Every row gives one point. To make a cloud, some directions were put in groups of two or more. Within a group, all points are equally far from the middle, so they leave a hole (a ring in 2 directions, a hollow ball in 3). The other directions are filled evenly. Then the cloud was stretched, turned, moved and blurred a little. Count the holes, and give their numbers of directions, smallest first.

Cloud (22 x 3)
[[ -31  -27    1]
 [  31  -63   45]
 [  48   21   41]
 [ -70  -10    8]
 [ -34   -3   60]
 [ -52 -100   25]
 [  -5    2  -48]
 [  18   -6   90]
 [  -4   65   18]
 [ -45   17   -4]
 [  20  -51  -24]
 [ -40    1    2]
 [  49  -69    6]
 [  65   -9  -31]
 [ -42  -26    2]
 [  29  -28   61]
 [   0  -55   25]
 [  35   -8   16]
 [  88   17  -46]
 [  -2  -60   77]
 [  40  -28  -28]
 [  62  -32  -29]]
Holes: 0

Cloud (19 x 3)
[[ 42  64  30]
 [ 29 -14 -29]
 [  7  -6 -42]
 [ 62  38   0]
 [ 59  28 -17]
 [ 71  58 -10]
 [-26  60  22]
 [-53 -55 -18]
 [-27  61 -25]
 [ 52  84  24]
 [ 16 -44 -23]
 [-29  45  30]
 [ 21 -13 -35]
 [-52 -37 -19]
 [-24 -55  69]
 [  8  52 -55]
 [ 13 -41  48]
 [-35  48 -18]
 [-54 -34  59]]
Holes: 1 (2)

Cloud (20 x 3)
[[ 75  13  19]
 [ 49   3 -10]
 [ 86   6  24]
 [ 25  61 -19]
 [  2  16 -13]
 [-75  12 -10]
 [ 93 -12 -28]
 [ 46  17  47]
 [ -8  56 -19]
 [ -5  83  22]
 [-11 -43 -47]
 [ 46   9 -52]
 [ 45 -24  21]
 [ -6  37 -21]
 [ 24  76  19]
 [-57  55  39]
 [-16 -59  42]
 [ 74  53  42]
 [-16  35 -25]
 [ 48 -42  10]]
Holes: 0

Cloud (31 x 4)
[[-75 -52  13 -45]
 [-99 -36 -38   0]
 [  1  -9   0  94]
 [-82   7 -40  45]
 [ -6  -1 -44 -34]
 [-28  36 -52  45]
 [-87 -41 -23   7]
 [-11 -20 -61  23]
 [ 14 -23  15  66]
 [-73  51 -48  10]
 [-40  34  30  26]
 [-66 -41 -49   5]
 [ 12  -4 -45  86]
 [-42   8 -58  -1]
 [-88  -7 -49  18]
 [-79  -8 -63 -33]
 [ 40   3  24  38]
 [-14 -23  20  32]
 [-26  12  15 -17]
 [-36  37 -52  49]
 [-46  32 -19 -33]
 [-33 -20  21 -14]
 [ 34  31  19  38]
 [-58 -16 -35  45]
 [ -1 -12   3 -38]
 [ 34  -8 -35 -24]
 [  2  57 -21  25]
 [-54   9 -23 -63]
 [ 33  57 -42  72]
 [-97 -29 -12  14]
 [ -3  -2 -28  97]]
Holes: 1 (2)

Cloud (32 x 4)
[[ -20    2   18   92]
 [  70  -17  -17   27]
 [ -12   10  -81  -23]
 [  88  -58    0  -64]
 [ -56  -11   21    3]
 [ -17   -4   33  -76]
 [  45    7  -30   72]
 [  15  -25   39   62]
 [ -26   54  -13   30]
 [  48    6  -46 -121]
 [  34   23  -36  -18]
 [ -12    5   50  -19]
 [ -45  -36   -8   30]
 [  12  -29   23   34]
 [ -57  -10   21   57]
 [   4  -85   16  -11]
 [ -30   46    9    1]
 [ 103   -7   -5  -29]
 [  -1  -26  -35  -30]
 [ -30  -19   27  -30]
 [   7   11   -7    6]
 [  15  -21   38   -2]
 [  27    1  -38  -62]
 [ -29   32   43    0]
 [  33  -49  -63   18]
 [  17  -16   43  -52]
 [  55  -23   64  -33]
 [  68  -37   -9  -80]
 [  78    5   11  -31]
 [  63   22   -9   29]
 [   3  -33  -68  -22]
 [  44  -25  -31  -43]]
Holes: 0

Cloud (27 x 4)
[[  0 -50 -35 -65]
 [-40  42  28   3]
 [  3 -75  64   3]
 [ 41 -47 -31  37]
 [ 39  25 -15 -52]
 [-55  19 -18  -1]
 [-46  13  51 -40]
 [-18  -1  43 -73]
 [-38  19  55 -37]
 [-11 -88  20 -51]
 [ 26   0  84  -5]
 [ -3 -40 -24 -75]
 [ 79 -34  22  -6]
 [-11  52  23  26]
 [-38 -64  40  31]
 [  0 -22  50  62]
 [  6  55   7  33]
 [ 34 -86   3 -28]
 [ -2 -22 -52 -51]
 [-44 -40 -36  24]
 [ 24  28  19  61]
 [-25 -77  55   9]
 [-30  12  56 -49]
 [ 29  38 -32 -27]
 [ 33  45 -27 -13]
 [ -3 -89  44 -22]
 [  4 -87  48 -17]]
Holes: 2 (2, 2)

Cloud (56 x 6)
[[  56    4  -49   10   11   -4]
 [ -14   22   19   42   40   53]
 [ -25  -20  -10   87    9  -31]
 [ -39   54   -3  -10   25   61]
 [  47   22  -53    0  -17   35]
 [  33  -45   30   16  -23   53]
 [ -38   63   32  -20  -28   59]
 [ -13   56   -7    6   71   -1]
 [ -55   17   -8   14  -94  -25]
 [  20   53   89   -3  -11    4]
 [-104   38  -16    6  -56  -16]
 [  12   73   19   23   35   53]
 [  40   39   73   35   12    3]
 [  44  -18   15  -51   31   57]
 [  70   16   28  -88  -71   39]
 [   7    7  -20   45  -47   42]
 [  23  -18   71   22   22   26]
 [ -24   -6   60  -19   18  -18]
 [ -67   22  -19   73  -37  -11]
 [ -20   32   42   39  -36  -46]
 [  17  -44   33   30  -24   44]
 [ -22   46  -30    9   45  -22]
 [ -18   36    5    6   32   69]
 [  13   14    2 -112  -57   32]
 [ -17  -50  -35    0 -101   16]
 [  -2   46  -14  -95  -44   40]
 [ -35    1   35   -5   13   53]
 [  70    6  -14   35   20   49]
 [  27  -84    1   25  -48  -17]
 [  -3   88   -6  -49   18   35]
 [  -8  -37  -62   52  -35    5]
 [  80    3   28  -85    5    9]
 [  30   13   -6  -72  -69   67]
 [  54   24  -30   16  -36   13]
 [  -4   22   48   -9   54  -18]
 [  37    0   42  -53   45   28]
 [  -8  -63   17   19  -83   19]
 [ -79   45    9   55  -22   15]
 [  11    1   52  -83  -13   52]
 [  -2  -47  -23  -77  -65    6]
 [  -1  -37   -7  -81  -35    5]
 [  22    2   -9  -10  -21   80]
 [  26   18  -38  -56  -73   43]
 [  65  -52   32  -34  -50   54]
 [  47   -1   89   14   -1    7]
 [  21   20    4  -22   50  -25]
 [  75    6   67  -34  -67   21]
 [   4   18   -9  -64  -69  -27]
 [ -35   69  -31   -8   33   -7]
 [  48  -73  -24  -45  -59   27]
 [ -28   30   -4   63  -33  -37]
 [  38    4   20  -66  -81   62]
 [  37  -76  -19  -24  -36  -12]
 [ -72   -8  -13   45   27   -7]
 [ -13   -3   57   44   19  -39]
 [  74   22  -19    9   36   52]]
Holes: 2 (3, 3)

Cloud (56 x 6)
[[-30 -66  19  12 -24  37]
 [-92 -61 -31 -49 -36 -36]
 [-32 -65 -12   3 -57  19]
 [-24   7  63  -7   3  35]
 [-44 -24 -38 -25  38  56]
 [-49 -24 -25 -32  53 -83]
 [ 13 -42 -20  59 -43  57]
 [ 26  84  14  34  -7 -13]
 [ -8 -22  -5   3 -75  44]
 [ 20   0 -54 -21  -5 -41]
 [-64 -37   9  17 -20   2]
 [ 54  42  36  39  11  -4]
 [ 50  41 -48   8   2 -34]
 [ -5   7   1 -47 -24  -6]
 [-31 -86 -34 -35   4 -60]
 [ 51 121  21  51  10   1]
 [-70 -61 -13 -17 -33 -49]
 [ 45 -80 -45 -31  29 -11]
 [119  49 -13  12 -66   7]
 [-43 -82 -28 -30 -30  48]
 [ 18  10 -53  -3   4 -61]
 [-35 -43  -6 -32  41 -52]
 [-45 -23 -25  -8  25  85]
 [ 52  46  57  21  11 -25]
 [-40   1   8  54 -18 -16]
 [-30 -36  22  44 -65 -34]
 [-10  28 -56 -69 -59  28]
 [  5  44 -17  -6  12  24]
 [  0  22 -55 -45  50  53]
 [ 14  55  -7 -39  -1   7]
 [-58  27 -30   5  21  51]
 [  9 -40 -61 -49 -35 -13]
 [-24 -62 -37 -23 -29 -23]
 [ -1  23 -30 -35  29 -31]
 [ 19  -7 -40 -56   7 -27]
 [ -1 -85 -47 -64  40  -9]
 [ 32  19   2  51  52  -1]
 [ 15  10 -11 -26  20  70]
 [ 28 -23  20   8  56  20]
 [  3 100  47  44  -2  22]
 [-77  48 -39  -7  51  13]
 [ 48 -30 -44  27  13  30]
 [-36  -7 -41  38 -24 -36]
 [ 53  -4 -39  36  13 -41]
 [-20  21 -35 -27 -77  -1]
 [  7 -33 -16   3  -8 -48]
 [ 55 -53  26  31   9  32]
 [  1  20 -29  46 -30  22]
 [-22  27 -38 -13 -36  23]
 [ 85  28 -14  36 -12  44]
 [ 84 -21  -3  42 -43 -19]
 [ 22  39  -3  42 -38 -42]
 [-69  15 -23 -60 -33  38]
 [-54 -47 -13 -64 -10  -6]
 [ 26 -16   6 -17  -4 -85]
 [ 48 -56  13  11 -75   7]]
Holes: 0
